Each row of a before or after table is a point. One or more steps were done to the points. Then noise was added and the rows were shuffled. The steps act on how far a point lies along the listed directions, d1 being the first. Name the steps. A step turns or swaps two directions, mirrors them in a line or flattens them onto one, adds a multiple of one to another, or multiplies one. Angles are multiples of 10 degrees, from the lower direction toward the higher: turns from -170 to 170, lines from 10 to 170 but not 90. Use the fewest steps. Two steps may share a direction if one is a turn and the other turns, adds or multiplies; they go together, in the order done. Otherwise the lowest direction goes first.
In the rows, 128 means zero.

Directions:
(1): [168 145 114]
(2): [142  85 118]
Before (8 x 3):
[[118 178 148]
 [ 96 137 125]
 [167  82 109]
 [106 130 122]
 [ 88 159 127]
 [ 90 147 149]
 [ 90 107 144]
 [129 165 134]]
After, 8 rows:
[[ 87 122 149]
 [184 110 105]
 [103  89 136]
 [ 78 136 129]
 [108 121 120]
 [ 95 122 123]
 [ 96 163 156]
 [111 160 140]]
Steps: turn d1 and d2 by -30 degrees

Directions:
(1): [119 138  83 132 124 142  82 143 168]
(2): [105  90 144 146 168 139  98 155 105]
(3): [150 116  96 127 123  70 110 133  97]
(4): [105 108 139 115  66 131 126 162 119]
Before, 8 rows:
[[140 146 168 115 102 112 197  82 110]
 [ 96 130 158 130 127 168 110 151 147]
 [151 141 112 136 206 114 125  95 118]
 [126  98  95 119 113 100 111 142 127]
 [122 117 165 115  86  94 172 131 105]
 [130 129 144 154 176 129 116 126 130]
 [157 155 107 114  99 128 135 111 150]
 [122 151 165 132 122 162 178 103 118]]
After:
[[101 147 156 115  75 155 163 129 172]
 [110 169 133 121 101 177 148  96 189]
 [131 124 136 146 230 140 119 106 113]
 [112 160  97 137 116 173 110 126 168]
 [116 128 107 127 114 114  79 156 135]
 [162 151 116 113 101 113 144 108 133]
 [125 120 138 158 184 129  99 135 127]
 [128  99 144 114 114 106 162 124 106]]
Steps: turn d1 and d3 by 100 degrees; add -0.5 times d4 to d2

Directions:
(1): [107 127 121  84 119 118 168 158 155 145 137 146  80  94]
(2): [120 119 134  98 167 157 118  98 149 152 133  63 125 114]
(3): [125 115  95 153 146 126 197 149 132 142 134 105 160 155]
(4): [ 99 124  82 126  84 120  87 162 120 141 148  94 143 119]
(5): [161  94 101 110 121 136 132  97 139 103 190 148 145 114]
Before:
[[ 71 135 160  75 141 125 116 143 141 190 113  79  92  89]
 [125 123  98 132 133 142 144 119 156 141 150  91 150 139]
 [148 158 169 146 124 145  86 124 105 110 104 154 137 139]
 [148 104  99 136 102 157  72  92 139 131 172 110 162 119]
 [128 105 141 121 157 138  93  76 121 124 127 102 143 137]
 [ 94 113  91  99 138 132 146 139 140 166 147  95 115 105]
 [132 122 109 116 168 153 223 139 167 150 162 102 123 126]
 [152 135 141 133 111 124  94 110 120  82 117 158 120 130]
 [133 128  86 181 110 113 155 161 124 135  99 103 163 197]
 [165 118 139 147 149 138 144  75 139 107 162 136 155 159]]
After, 10 rows:
[[127  95 102 136 110 121  91 102 109 107 157 133 165 140]
 [127 148 142 135 128 154  80 132 114 133 118  99 154 134]
 [128 106 105 102 133 126 162 121 139 134 161 159 111 107]
 [137  89 146  59 156 135 161  86 159 144 187 135 112  81]
 [139 139 128 170 105 113 120 121 115 109 140 153 151 168]
 [125 124  76 173  53 123  67 153 111 124 155 145 169 138]
 [163 131 142 120 153 141 216 125 157 115 157 183 103 125]
 [133 126  96 138 102 127 131 127 143 119 158 136 147 137]
 [124 145 134 144 118 123 100 135 118 107  94 116 124 140]
 [114 128  87 146 109 131  95 145 133 153 105  51 151 170]]
Steps: add -1 times d1 to d4; turn d2 and d5 by 90 degrees; multiply d3 by 0.4

Directions:
(1): [132 137 103  62 105 161 135 129 141 161 119  91 100 152 114 110 123 100
 123 119 154 105  77  98]
(2): [110  98  81  99 138  90 124 117 128 119 107 167 139 182 115  94 119 120
 147 164 140 121 175 107]
(3): [134  93 111 121 157 141 173 126 140 213 124 128 147  98 126 154 100 114
 136 123 140 144 160 153]
(4): [112 129 126 120 183  66 107 127 115 115 125  87 115 146 122 157 134  83
 124 107 159 159 105 161]
(5): [174 115 142  96 133 122  91 115  66 167 144 147  95 130  96 142 156 141
 132 159  89 142 121 135]
Before (12 x 24):
[[104 107 102 130  80 131 138 116 152  68 115 178 146 173 136  55 113 146
  144 165 128  92 174  93]
 [124 143 153 159 163 151 143 135 153 145 148  63 109  96 147 189 100 112
  109  84 149 157  89 156]
 [165 140 136  99 133 117  99 118  68 151 141  90  91 118 119 159 164 102
  123 123 141 156  65 128]
 [145 124 114 116 138 117 126 101 135 159 126 122 121 130 107 140 126 104
  134 108 153 158 141 153]
 [ 87 118  86 162  96 158 189 122 205  91 100 145 174 123 178  88  87 135
  127 107 149  89 164 109]
 [154 147 154 114 128 132 111 128 102 168 150  98  88 110 123 158 128 117
   98 117 130 146  59 164]
 [149 125 140 119 167  79  80 125  94 155 126 127 116 141 106 176 138 106
  137 149 116 156 145 161]
 [167 142 140 104 135 140 110 131 114 159 132  95  89 150 111 141 156 134
  123 123 128 139  92 134]
 [145 136 132 101 160  96  76 117  86 121 135 112 100 162 110 150 135 103
  126 147 114 141 105 129]
 [154 148 161 177 143 103  99 132 101 106 140 116 115  89 123 171 148 134
  119 108 105 149 108 146]
 [148 152 175  99 122 139 104 136 106 137 155  85  78 123 121 169 169 111
   90 111 137 140  56 149]
 [174 136 158 118 117 157 116 132  93 182 150 132  84  68 111 161 134 135
  130 130  80 117 106 138]]
After:
[[180 137 142 109 120 139 106 117  62 166 144 109  98 104 117 156 169 121
  126 134 116 149  83 127]
 [147 133 115 118 126 122 115 102 125 150 129 133 115 132 104 133 138 117
  132 112 136 152 138 146]
 [ 93  98  90 133 102 117 155 121 166  85 108 165 163 178 144  61 100 123
  142 151 152  95 173 106]
 [163 130 137 102 149 116  86 119  82 146 139 132 101 154 109 147 131 120
  137 157  97 139 120 126]
 [160 145 176 104 115 152 113 138  98 154 157 106  84 112 116 170 168 128
   97 120 122 134  70 146]
 [ 76 125  84 161 127 122 174 123 201  73  92 113 165 136 179 100  89 106
  123  93 170 105 148 132]
 [175 135 143 115 128 152 116 132 115 162 136 104  98 145 112 137 160 153
  124 133 119 135  97 131]
 [168 145 162 131  93 179 122 137 112 169 147 138  90  68 122 146 131 151
  132 132  70 102 113 121]
 [162 151 156 123 117 139 110 119  96 171 154 112  88 100 123 154 130 131
   96 123 112 146  60 160]
 [169 125 143 113 146 104  76 124  88 161 128 143 112 140 101 168 144 122
  138 162  99 142 149 149]
 [126 149 165 154 162 142 123 133 129 134 157  67  96 103 137 194 115 107
  106  89 139 159  82 156]
 [162 147 157 166 139 118 105 131  98 127 144 120 109  82 115 168 145 135
  119 115 101 143 107 136]]
Steps: multiply d1 by 0.7; multiply d3 by 0.4; turn d4 and d5 by 30 degrees

Directions:
(1): [125  84 133 119 129 155 169  92  84 117 140 126  89 116 119 103 200 150
 139 126 149 137 129 113 170  68 112 156 136 147  94 139 137 174 171 178
 122 117 111  98 120 173 124  98 128 124 139 128 124 159 107 149 149 168
 141 123  96 136 178 154 129 127 123 156]
(2): [ 96 131 124 130 130 107 121 179 134 105 140 121  96 121 154  75  94  93
 135 157 117 143  98 100 129 119 129  95 117 123 127 128 101 150 157 150
 183  95 160  81  74 140  97 173 127 128  80 159  74 121  85 150 152 123
 105 109 108  94 112 103 132 101 137 125]
Before:
[[ 93  96 125 132 125 131 140 146 117 115 136 102  62 117 146  80 133  94
  135 178 143 145 102 113 141  84 114 100 135 150 104 128 120 171 178 182
  180  95 143  74  68 162 124 155 123 125 102 150  75 149  74 151 167 155
  115  80 113  93 132 115 136 112 131 160]
 [162  98 163 134 118 141 157  85 112 146 119 127 131 127  94 165 180 150
  142 110 154 123 164 141 138 113 118 177 143 150 122 118 140 128 109 140
   81 157  95 148 161 137 153  87 129 138 163  86 192 146 157 102 124 150
  151 141 142 178 160 153 122 142 125 153]
 [106 110 141 135 137 113 128 147 105 124 134 109  87 130 124 106 144  95
  132 140 119 144 113 116 147 124 126 129 127 131 124 136 126 162 152 149
  167 104 124 104 105 157  96 156 119 133 114 148 104 155 100 136 132 116
  123 114 106 109 131 125 151 118 131 115]
 [158 128 130 124 128 119 129 139 140 133 127 125 152 117 129 136 120 126
  124 116 123 114 139 148 118 148 159 116 123 118 138 110 140 123 108  98
  135 144 124 154 145 115 150 116 145 141 135 115 152 133 142 128 131 118
  141 127 144 146 126 124 128 138  93 119]
 [153 143 137 127 114 144 121  64 148 154 103 135 195 154  94 212 139 145
  105  85 136 106 171 151 100 166 132 163 156 136 137 128 155  60  56  70
   56 178 101 221 185  82 189  89 120 142 203  85 204 109 210  93  79 124
  158 151 166 176 111 139 119 147 100 129]
 [183 117 112 125 108 139 118  74 125 156 121 133 166 133  89 196 163 175
  126  96 127 105 164 163 131 153 143 177 153 145 143 125 176  99  97 107
   74 164  95 191 184 107 173  86 144 130 192  91 194 129 180  87  92 134
  148 130 150 180 154 161 119 134  99 124]
 [102 138 117 115 126 117 112 119 122 128 120 127 128 121 134 119  98 113
  135 130 123 148 118 135 130 144 119 126 144 122 145 110 119 125 120 126
   98 116 151 134 138 137 131 113 134 124 126 114 123 126 114 135 126 116
  123 130 149 121 107 134 133 106 132 123]
 [101 162 116 123 117  96  99 201 178 123 149 135 152 132 158  90  25  93
  131 163 101 149  76 101  78 150 144  80 118 106 154 119  92 123  96 110
  190 113 158 100  66 120  81 204 123 131  59 147  95 112  99 115 139 116
  101 127 127  88  72 108 118 108 129 103]
 [149 134 131 117 123 167 145  59 116 142 121 143 142 127 124 189 156 184
  121  97 154 120 155 149 138 120 124 173 144 145 126 141 150 107 115 143
   73 123 104 183 176 118 151  94 137 130 161  97 177 146 172 114 107 151
  147 139 153 162 151 169 128 147 116 130]
 [115 143 142 129 134 110 110 174 150 122 126 133 121 143 149 109  75  99
  126 131 120 132 102 130 107 153 124  96 116 108 150 125 116 117 130 117
  162 103 157 117 107 100 106 157 139 139  83 139  87 120 100 125 124 109
  125 129 119  91  84  81 126 110 133 102]
 [ 98 139 111 124 138 105  95 170 151  93 134 126 101 123 155 102  73  92
  150 165 112 145  83 106 114 124 144  92 101 128 136 124  93 139 129 116
  175 104 151  98  81 111  96 173 125 135  91 168  72 120 108 141 128 115
  113  92 132  84 102  94 134 113 134 106]
 [102 135 139 120 133 112 125 174 143 129 125 121  96 129 147  84 122 119
  120 159 116 118 116  95 118 118 130 132 103 129 137 125 113 133 143 126
  152 121 129  89 101 128 105 134 124 145 108 145  99 116  90 148 139 141
  129 109 135 112 123 111 110  98 115 138]
 [155  90 144 124 129 171 152  66  94 136 129 117 140 128  92 157 206 168
  124  97 147  95 164 144 141 112 128 162 115 139 109 128 151 122 115 138
   68 160  92 165 169 150 158  79 139 106 183 106 185 147 153 110 111 163
  159 131 137 175 168 171 127 141 117 133]]
After:
[[166 131 123 114 113 149 133  76 145 168 131 148 202 139  96 193 132 174
  120  97 131 124 144 148  97 138 132 163 144 127 139 122 152  99  52  91
   70 176  83 184 171 116 141  95 121 129 167  85 211 139 182  79 102 144
  156 165 154 168 130 175 105 161 111 122]
 [155 125 149 125 131 147 131  94 131 153 111 142 149 149 117 173 138 155
  120  88 144 115 141 164 117 149 116 149 130 120 145 126 153 104 106 105
   84 148 111 164 173  98 146  85 142 138 152  96 160 135 147 103  97 134
  162 154 132 144 120 118 122 146 120 113]
 [128 146 140 141 137 101  99 145 139 142 118 117 139 144 113 162 104 101
  125 120 108 128 132 144 111 177 145 126 131 126 149 129 136 112  93  97
  137 133 120 161 148 113 116 153 121 134 134 125 140 135 145 108 102  85
  121 129 143 120 100 119 152 140 132  91]
 [ 86  67 135 112 122 158 185  87  72  91 151 118  59 115 121  65 213 125
  137 139 157 153 123  71 185  32 102 161 158 163  70 150 123 188 195 203
  146  98 129  77  70 188 124 115 117 136 137 139  92 158  94 176 159 192
  143 104  68 131 179 144 130  99 107 178]
 [108 104 159 132 123 109 148 168 121 109 139 116  82 120 139  79 126  89
  154 162 142 152 115  97 139  94 123 125 124 144 122 122 101 168 160 179
  176  98 147  71  71 159 100 163 123 138  86 142 104 136  87 137 162 146
  113 107 109 123 138 117 124  98 138 151]
 [157 138 118 124 137 131 103  89 149 135 117 135 159 140 112 194 116 149
  138 117 127 116 135 154 101 140 144 143 119 133 143 120 135  94  74  72
   84 158 102 177 175  83 148 100 128 142 169 113 157 129 189  95  88 121
  149 124 165 141 118 135 126 163 120 111]
 [ 88 100 135 130 131 129 139 172 111  93 155 104  81 115 145  54 134 104
  139 153 125 124 106  89 136 101 134  99  91 126 111 130  96 160 170 173
  176  99 160  75  64 170 100 169 139 107  88 167  83 127  68 150 157 147
  108  90 102 109 129 123 132  90 137 125]
 [129 164 121 144 122 110  86 149 181 152 105 112 159 145 130 176  53  93
  116 151 124 117 129 165  78 190 133  90 134 124 156 107 136  80  82  82
  126 150 139 172 134  83 161 156 123 130 132 118 139 106 155  93 108 100
  121 108 185 112  72 101 131 143 126 120]
 [131 154 141 124 132 118 113 145 160 158 108 130 141 139 131 140 121 140
  107 140 114 106 140 126  99 153 136 147 111 127 149 120 135  94 100  86
  108 160 111 148 150 102 135 108 127 146 145 121 144 108 134 118 111 125
  139 130 165 137 108 119 100 122 112 129]
 [149 102 129 113 132 134 148 135 109 120 138 122 117 108 125 107 158 134
  133 119 135 122 130 131 144 108 153 123 119 132 117 112 140 159 140 134
  146 133 117 123 128 145 140 108 152 140 129 119 141 156 121 145 150 140
  141 123 118 145 152 134 132 131  96 135]
 [113 131 119 114 127 123 124 102 107 132 116 131 122 123 123 119 121 126
  134 123 128 149 125 142 138 135 118 133 147 126 140 111 125 131 124 131
   86 117 141 140 147 145 134  97 132 122 139 109 133 131 113 136 128 122
  128 137 148 127 119 147 132 109 128 127]
 [119  77 109 115 111 128 152 135  89 105 158 120  66 110 128  72 172 131
  150 155 130 141 111  89 174  71 132 149 141 157 105 136 132 187 196 203
  173  86 140  67  76 177 113 141 140 127 112 154  90 148  79 156 158 166
  115  89  78 125 174 143 122  85 110 146]
 [ 91 122 119 115 128 141 153 134 113 101 152 135  73 112 164  95 128 134
  138 142 147 148 111 100 154  79 120 130 132 145 117 141 110 159 178 197
  162  65 153  98  81 149  96 160 139 130  87 149  88 148  96 160 153 158
  112 105 104 103 147 138 134  98 130 138]]
Steps: turn d1 and d2 by 130 degrees

Directions:
(1): [104 112 147 124 134 130 160 115 184 112 114 116 129 128 130 160  88 151
 173 114 118 135 120  96 151 148 188 141 111  99 142  73  77 141 122  97
  90 128 140 121 158 124 135 196 163 126 149  94 161 125 114 115  93 167
 103 179 126 128 117 108 131 111 163 113]
(2): [159 119 150 119 125 127 144 151 131 109  98 109 106 129 168 152  97 145
 113 180  86  82  87 151 147 147  86 172 129 146 117 169 115 129  84 142
 149 130 103 175 138 140 121 141  94  90 133 146  98 143  98 141 105 120
 113 147 146  86  83  71 139  84 131 125]
(3): [123  81 153 105 145  89 127 126  83 196 123  75 116 166 109 148 148 122
 186 159 132 114 159 107 135 103 109  97 123  93  94 152 101 145 155  96
 131 124 104  91 114 126 133 117 106 109 127 165 105 149 132  77 105 112
 141 168 146 141 143 120 158 129 140  85]
(4): [126 126 132 137 105 153 125  70  92 145 146 140 163 119 169  94 162 165
 135 109  98 106 128 124 187 122 114 134  54 141 166 119 133 139 109 163
  77 100 127 101 104 130 123  95  81 139 157 115 152 163 132 102 134 128
 110 170 146 147  83 138 115 122 109 145]
(5): [130 103 106 132 143  98 115 114  72 110 129 112 138 104  73  98 123 147
 127 142 151 123 113 183 144 147 124 142 125  91 117 130 127 201 114 115
 169 179 170 118 127 165 126 135 121 184 157 131 161 121 109 112 131 154
 166 142  82  88 112 118  89 106 132 142]
Before:
[[107 116 113 129 132 142 148 137 177  64 106 148 132 122 124 137  94 146
  113 105 135 135  89 133 126 171 172 154 129  94 136  88 119 156 111 125
  129 145 170 142 151 131 138 206 172 145 151  89 171 107 119 148 123 174
  134 138  99  97 123 138 103 103 140 138]
 [130 122 125 120 134 141 126 108 147  77 120 138 127 105 152 121 123 154
  103 124 137 111  94 145 146 138 132 167 117 134 137 111 132 144 123 124
  125 147 134 156 141 142 119 151 127 150 147 115 144 128 111 140 100 157
  124 145 128 114  93 106 115  99 117 155]
 [107 117 150 116 137 116 150 112 133 189 146 113 151 159 137 164 159 109
  161 113 117 118 147  62 142 120 143  87 116 118 141 115 102 130 165 108
   89  97 111  88 131 111 142 114 115 115 127 130 128 152 124  82 124 111
  116 145 151 178 136 137 161 147 134 104]
 [105  97 126 129 155  95 139 112 110 129 129 111 126 108  73 125 109 134
  180 107 156 139 136 137 134 137 177 105 127  72 124  95  96 173 134  88
  136 161 151 100 132 128 139 166 155 168 153 108 161 120 130 112 122 163
  160 166  98 123 143 139 123 121 166 106]
 [133 136 119 131 132 148 138 101 127 102 130 129 149 104 129 128 125 140
  122 102 113 128 123 142 133 141 139 137 105 131 162 106 135 142 103 128
  133 143 152 142 140 137 116 149 146 145 137 118 136 122 124 135 107 145
  119 119 107 127 129 122 114 122 134 163]
 [143 139  76 157 108 157 108 124  98 110 159 176 152  91 128  68 146 135
   74  98 120 136 106 172 150 142 107 142  87 143 158 130 170 138  98 171
  159 162 174 120 111 150 114  95  89 166 141 102 152 126 121 141 164 134
  146 118 103 116 105 158 111 133  77 170]
 [167 166 135 120 130 155 148 155 160  42  89 131 116  97 168 131  57 164
   82 167  80  84  45 187 155 179 119 200 140 141 134 158 118 160  51 152
  171 152 140 216 171 145 112 179 112 100 153 104 109 116  92 177 106 147
  100 148 107  56  55  66 112  53 128 145]
 [132 127 158 110 139 130 172 205 188 124 116  96  87 150 144 185  89  90
  125 168 114  99 121 104  85 119 123 141 178 133 106 140 101  88 136 111
  148 110  99 166 155 117 131 161 155  73  96 150  75 122 116 140 101 114
  100 121 146 113 158  94 178 133 141 110]]
After:
[[101  80 134 121 136 122 152 133 159 175 134 108 124 150 115 154 114 129
  196 106 121 150 146  78 151 127 174 107  93  79 129  85  77 132 144  88
  111 142 144  75 140 121 133 173 136 115 138 102 146 134 122  85  94 152
  120 198 134 152 143 135 172 135 140  89]
 [114  82 111 120 133 113 108 101  46 156 134 119 147 147 102  93 178 142
  137 122 148 116 135 145 146 125 105 106  93  80 115 143 146 184 141 136
  137 136 154  80  92 137 135 112 101 161 155 142 152 145 143  87 144 132
  172 153 111 124 131 171 108 125 108 125]
 [127 109 126 119 144 123 131  98  92 145 133 100 145 126 104 132 144 130
  156 115 128 128 149 132 131 122 130 111 105 107 140 119 124 155 129 107
  140 145 143 113 128 136 120 136 138 144 135 141 126 130 132 104 100 135
  134 135 111 139 147 128 127 132 137 141]
 [135 172 104 143 111 166 122 156 116 120 169 159 137 115 139  88 164  90
   58 113 137 119 135 144  92 102  94 121 141 171 146 143 183  89 140 175
  141 102 131 139 107 123 121  66 120 138 100 139 104 125 149 151 173  95
  124  65 124 139 157 167 130 174  82 171]
 [110 106 117 116 145 121 110  92 114 123 141 127 136 121 108 108 157 137
  135 105 174 137 137 129 131 112 144 121 119 105 124 101 135 155 167 101
  121 149 142 105 125 137 125 129 138 173 142 125 152 126 134 108 110 152
  148 143 119 147 133 144 119 131 116 140]
 [ 91 170  88 137 135 150  97  72  98 139 175 165 182 110  74  55 176 126
  143  45 181 185 169 122 129 108 195  68 105  92 156  74 155 164 175 126
  103 130 187  63 119 113 126 105 157 194 144  81 175 104 180 109 165 145
  142 124  78 183 165 220  94 173 108 143]
 [144 107 130 135 131 116 131  99  63 122 125 119 133  96 135 100 125 162
  135 140 107  84 100 178 177 142 100 145  88 120 140 151 123 171  82 148
  142 145 127 132 108 143 125 117  78 149 166 126 138 154 115 122 132 138
  148 173 122  98  78 110 114  90 132 132]
 [152 141 126 124 143 111 147 171 144 101 117 125 122 123 127 164 106 105
   78 162 115  99  80 144 110 164 105 149 178 145 120 160 129 144 112 126
  178 150 127 177 156 144 132 134 118 119 120 140 107 122  86 149 134 115
  136  87 116  95 111  89 132 104 129 137]]
Steps: turn d4 and d5 by -130 degrees; turn d1 and d5 by 120 degrees; turn d2 and d3 by -140 degrees
